Each row is a point. To make a cloud, some directions were put in groups of two or more. Within a group, all points are equally far from the middle, so they leave a hole (a ring in 2 directions, a hollow ball in 3). The other directions are filled evenly. Then the cloud was stretched, turned, moved and blurred a little. How many holes are there, and how many directions does each take, smallest first?
In the rows, 128 means zero.

Cloud, 13 rows:
[[170 157]
 [171 164]
 [171 171]
 [151 123]
 [131 108]
 [126 163]
 [177 155]
 [117 157]
 [121 102]
 [ 92 106]
 [163 172]
 [118 163]
 [131 153]]
Holes: 0

Cloud (20 x 3):
[[ 83  91 110]
 [174 136 158]
 [159  94 122]
 [150  86 120]
 [116  73 139]
 [174 110 158]
 [ 97 159  98]
 [168 129 118]
 [159  84 162]
 [103 153 156]
 [165 144 133]
 [ 95  85 153]
 [ 96 144 159]
 [133  73 134]
 [134  76 122]
 [144  86  94]
 [101 160 100]
 [161 151 122]
 [160 101 103]
 [142  82 108]]
Holes: 1 (2)

Cloud:
[[173 137 149]
 [154 140 167]
 [159 140  95]
 [151 123  84]
 [143 161 117]
 [154  72 107]
 [133 100 177]
 [166 133  96]
 [149 158 115]
 [178 130 114]
 [155  76 101]
 [130  78  99]
 [134  74 157]
 [146  99 177]
 [128 117  82]
 [115  76 137]
 [161 100  87]
 [128 163 129]
 [103 146 146]]
Holes: 1 (3)

Cloud:
[[103  92 155 116]
 [132  90 158 176]
 [186 145 135 163]
 [102 152 102 148]
 [112 129 158 103]
 [161  86 107 101]
 [159 130 117  88]
 [168 140  85 140]
 [164 150 168 136]
 [129 161 139 171]
 [159 136 155  97]
 [162  85 110 100]
 [121  78 162 133]
 [126  92 165 168]
 [171 130 157 104]
 [146  92  78 150]
 [115 149 109 103]
 [188 121 124 172]
 [156 139  90 107]
 [140  94 126 190]
 [179 106 116 179]
 [126  68 119 112]
 [181 119 106 172]
 [152 135 129  87]
 [124 161 130 171]
 [129 158  97 115]
 [153  96  78 145]
 [149 143 100  97]
 [176  93 139 104]
 [178 129  95 162]
 [147 140 110  90]]
Holes: 2 (2, 2)

Cloud:
[[167 133 130 172 115 111]
 [203 117 143  97 105 128]
 [ 89 128 153 147 120 157]
 [116 168 197 148 153 109]
 [ 90 170 115 154 101  98]
 [ 75 160 115 148 139 141]
 [127 134 164 136  62  68]
 [ 96 126 159 145 107 112]
 [128 155 114  82  91  69]
 [144 124 109 100 160 116]
 [157 152 198 126 155 142]
 [125 181 139 131 102 149]
 [103 115 148 128 142  68]
 [165 128 139  89 142 110]
 [ 85 166 127 112 144  70]
 [ 85 187 136 147 123 101]
 [168 135 150  87 157 145]
 [167 132 161 159 108 154]
 [200 114 149 116 105 129]
 [ 98 167 187 139 139 134]
 [131 151 169  87 111 126]
 [139 172 132 131  79 124]
 [113 177 173 123 133  82]
 [123 169 132 126  78 128]
 [172 127  99 129 140  79]
 [120 146  81 116 158 104]
 [171  92 127  77 114 124]
 [132  98  97 123 136 177]
 [170 166 126  98  89 115]
 [170 129 113 118 137  61]
 [169 140 135  97 164 135]
 [121 138 139 187 105  81]
 [156 170 163 103 148 117]
 [164 120  83 127 136 114]
 [118 112 171 152 172 140]
 [138 125  89  86 124 158]
 [198 129 118 132  83 161]
 [115 140 116 180 149 170]
 [126 164  75 170 142 112]
 [144 142 182  97 107 115]
 [128 136 116  74  81  76]
 [118 148 153  88  91 137]
 [158 126  70 143 106 125]
 [127 141  87  98 143 164]
 [ 78 156 119 136 140 149]
 [201 136 149 100 110 146]
 [128 162 182 117 154  90]
 [139 155  77  98  79 112]
 [ 90 152 101 111 127 109]
 [153  82 152 101 114 121]
 [104 150 147 169 101 113]
 [137 143 123 144  73 174]
 [134 185 134  98 160 138]]
Holes: 1 (4)

Cloud:
[[155  87 104 114  93 122]
 [124 172 134  83 155 109]
 [135 191  99  94 130 113]
 [137 192 121 149 105 156]
 [156 131  81 122 115 101]
 [167 138 172 123 112 183]
 [189  92 147 118 124 139]
 [ 93 142 141  74 103 119]
 [117 119 136 143 163  80]
 [ 78 184 132 147 151 106]
 [ 89 134 110 153 162 141]
 [ 68 168 143 120 118 157]
 [106 161 181 149  99 139]
 [ 96 132 103 150 127 160]
 [124 162 146 175 102 142]
 [118 174  89 106 123  97]
 [128 138 116 134 187 168]
 [140 201  95 111 129 124]
 [ 67 148 120 138 115 149]
 [ 97 134 172  82 124 136]
 [111 141 159 146 197 166]
 [ 72 133 165 173 129 130]
 [137 137 143  94 183 120]
 [167  82 119 122 100 130]
 [116 125 126 138 190 113]
 [155 134 126 131  90  81]
 [157 136  93 148 160 156]
 [108 113 106 117 155  92]
 [148 205 165 147 161 121]
 [116  93 175  98 151 141]
 [121 102 151  76 143 150]
 [142 185 129 175 122 117]
 [109 185 160 129 184 155]
 [ 96  93 172 161 112 130]
 [ 89 181 184 149 133 146]
 [119 128 120 145  79 155]
 [124  81 171 116 150 123]
 [ 86 110 169 174 129 138]
 [101 157 118  82 114  90]
 [177 128 117 156 141 100]
 [142 141 120 179 121 152]
 [173 147 162 146 140 197]
 [171  85 150 133 123 118]
 [151 145 126 100  67 118]
 [102 129 159 100 145 189]
 [ 97 143 127 144 156  76]
 [102 116 186 103 145 164]
 [109 134  98 138 169 120]
 [161 147 149 118 118 200]
 [124 106 155 140  85  99]
 [159 196 133 135 126 179]
 [122 129  82 114 133  98]
 [198 115 139  97 122 148]
 [140 102 107  97 162 122]
 [131 138 143  73 156 124]]
Holes: 3 (2, 2, 2)

Cloud, 74 rows:
[[149 198 110 139 104 127 158 105]
 [157 172  61 126 150 117 112  96]
 [157 116 173 106  91 170 157 140]
 [126 134 160 192 165 142 141 102]
 [148 185  99 142 107 164 122  88]
 [104 108 115 124 184 141 132 102]
 [137 187 123 123 115 172 107 147]
 [108 159 168 132 101 117 115 123]
 [125 116  98 113 179 150 156 113]
 [ 98 168  66  78 141 142 147 131]
 [103 132  96 133 130 127 150 178]
 [170 157 161  84 118 141 140  95]
 [164 149 116 201  75 110 122 143]
 [168 184  99 109 148 117 167 120]
 [156 171 112 119 166  86 128 117]
 [137 157  60 135 150 177 163 105]
 [105 206 102 132 101 140 109 118]
 [127 121  57 129 153 130 123 140]
 [149 176 104 117 124 102 112 161]
 [ 92 128 155 167 163 152 132 104]
 [ 99 137 126 153 117 150 210 133]
 [167 180  67 132 123  94 135 135]
 [136 109  82 173 142 135 176 155]
 [117  95 143 149 135 171 110 136]
 [133 132 107 106  88 157 109 177]
 [167 114  96 163 153 153 192 122]
 [138 147  96 128  76 106  96 114]
 [ 94 168 149 193 177 122 129 120]
 [125 170 153 129 105 136 111 146]
 [113 137 119  75 120 190 143 149]
 [129 207  93 136 124 135 154 119]
 [160 137 106 134 159  88 114 109]
 [136 179  95  96 106  81 143 120]
 [139 188 121 122 120 157  93  80]
 [183 143 162 133 139  98 124 165]
 [161 150 106 156  79 139 139 101]
 [ 96 119 120  86 153 146 107 139]
 [171 170 106 139 161 148 122  82]
 [129 180 107 145 186  97 125 149]
 [102 155  94 107 166 125 113 154]
 [173 143 136  82 134 130 129  82]
 [121 125 109 148 184 143 136  85]
 [137 166  69 100 122 101 120 151]
 [206 181  93 115 113 155 157 141]
 [ 89 149 157  86 120 160 176 127]
 [144 169 106 174  91 155 153 111]
 [162 144  92 137 119 102 120  95]
 [160 157 170 174  88 130 183 143]
 [117 106  94 163 106 147 190 139]
 [163 176 116 169 173 136 165 139]
 [124 124  74 177 146  75 136 117]
 [105 103 163 142 122 137 168 153]
 [122 173 136  87 173 135 169 134]
 [157  77 152 127 148 181 127 115]
 [ 93 110 172 124 150 153 109 141]
 [154 120 142 179 146 120 213  97]
 [151 140  83 119 174 116 115 149]
 [138 154  83 118 181 114 128  81]
 [130 111 136 113 154 121 108 168]
 [ 80 164  82 171 148 145 116 105]
 [134 155  57  83 136 109 106 110]
 [147 147 142  70 145 129  86 114]
 [ 81 152  85 152 116 172 121 101]
 [192 171 138 117 160 141 113 110]
 [162  96 118 107 109 127 161 131]
 [188 136  97 160 106 129 130 112]
 [143 129 173 123 136 127 118 184]
 [113 112 163 104 155 158 191 148]
 [170 148  96 170 156 136 116  96]
 [173 178 156  88 134 147 144 101]
 [140 113 107 134  95 137 140  88]
 [129 111 134  88 167 131  83 137]
 [154 104 127 199 135 125 205 132]
 [167 125 130  93 124 138 128 169]]
Holes: 1 (4)

Cloud (75 x 8):
[[150 143 129 167  74 120 133 101]
 [116 157 114  91  96 174 134  77]
 [121 148 198 145 122 174 143  84]
 [178 146 149 153 150 154 180  88]
 [179 152 168 149 136  87 141 123]
 [128 104 160 127  99 179 109  96]
 [173 166 111 140 111 102  95 138]
 [149 142  83 161 110 169 161 147]
 [123 135 136 130 125 115 190 168]
 [154 151 119 179  99 110 100  93]
 [123  95 107 162 132 110 124 109]
 [133 152 176 106 157 137 141  90]
 [146 104 128 116 112 147  93 114]
 [157 112 172 140 165 141 134  82]
 [ 86 115 198 152 135 134 152 120]
 [180 168 135 164  82 139 122 141]
 [157 141 102 162 149 147  81  86]
 [ 77 113  96 133  89 133 127 114]
 [162 178 185 103 148 122 139 118]
 [107 156 124 162 130  89 102 150]
 [183 166 170 169 137 102 133 164]
 [155 140 103 105  97 164  98 148]
 [ 88 126 147 132 142 110 135 171]
 [ 87 155 151 146  93 146 100  58]
 [186 168 150 131 150 127 172 105]
 [ 81 148 120 144 162 160 144 117]
 [ 95 171 169 136 129  91  87 140]
 [ 97 202  97 144 155 140 139 133]
 [128 145 164 141 164 139  76 121]
 [121 163 131 126 101 130 200 152]
 [ 88 129  71 136  99 125 116 134]
 [104 141 109 136 100 154 186 142]
 [137 139  67 123 136 110 146 145]
 [170 118 182 164 150 156 111 155]
 [165 104 145 126  81 134 129 122]
 [ 84 151 121 140  80 144  91 159]
 [172 159 110  99 157 131 126 163]
 [171 167 129 130  94 131 196 150]
 [102 143 191 129 148 145 153 100]
 [ 91 137 162 107  99 119 107  92]
 [164 127 152 174 146  97  99 158]
 [ 85 131 134 104  84 163 135 134]
 [ 87 160  92 170  93 136  91 109]
 [180 159 150 139  81 124  95 129]
 [ 70 121  99 119 110 125 118 114]
 [168 181 168 147 127 171 113 142]
 [174 182 104 131 130 102 148  99]
 [107 145 114 165 134 146 156 159]
 [154 194 161 116 100 163 110 165]
 [164 172 216 129 136 136 131 132]
 [191 183 138 139 125 145 187 120]
 [117 169 149 125 117  67 147 146]
 [123  96 146 144 101  80 130 122]
 [ 71 127 125 162 107 126  67 118]
 [154 131 117 124 159 143 104 116]
 [139 151 126 109 172 165 135 116]
 [118 145 186 111  85 124  90 105]
 [ 94 202 112 123 130 119 109  93]
 [118 183  65 148 139 110 127 133]
 [135 190 157 128  92 169 108 111]
 [133 120 163 140 130 198 135 100]
 [ 89 150 119 196 129 174 132 118]
 [144 134 109 150 137 109 159  76]
 [177 113 180 151 106 144 163 135]
 [ 94 184  84 133 147 161 162 149]
 [ 79 118 151 102 125 111 116 119]
 [140 133 160 128 161 176 136 122]
 [167 142 204 131 148 143 150 107]
 [119 201  92 159 110 152 156 158]
 [126 192 143 127 165 151 107 128]
 [117 143 126 117 112 204 145  83]
 [120 180 159 143  95 173 107  84]
 [167 147 125 157 157 190 138 117]
 [ 87 103 168 122  86 160 105 137]
 [175 198 157 149 157 162 130 107]]
Holes: 3 (2, 2, 2)
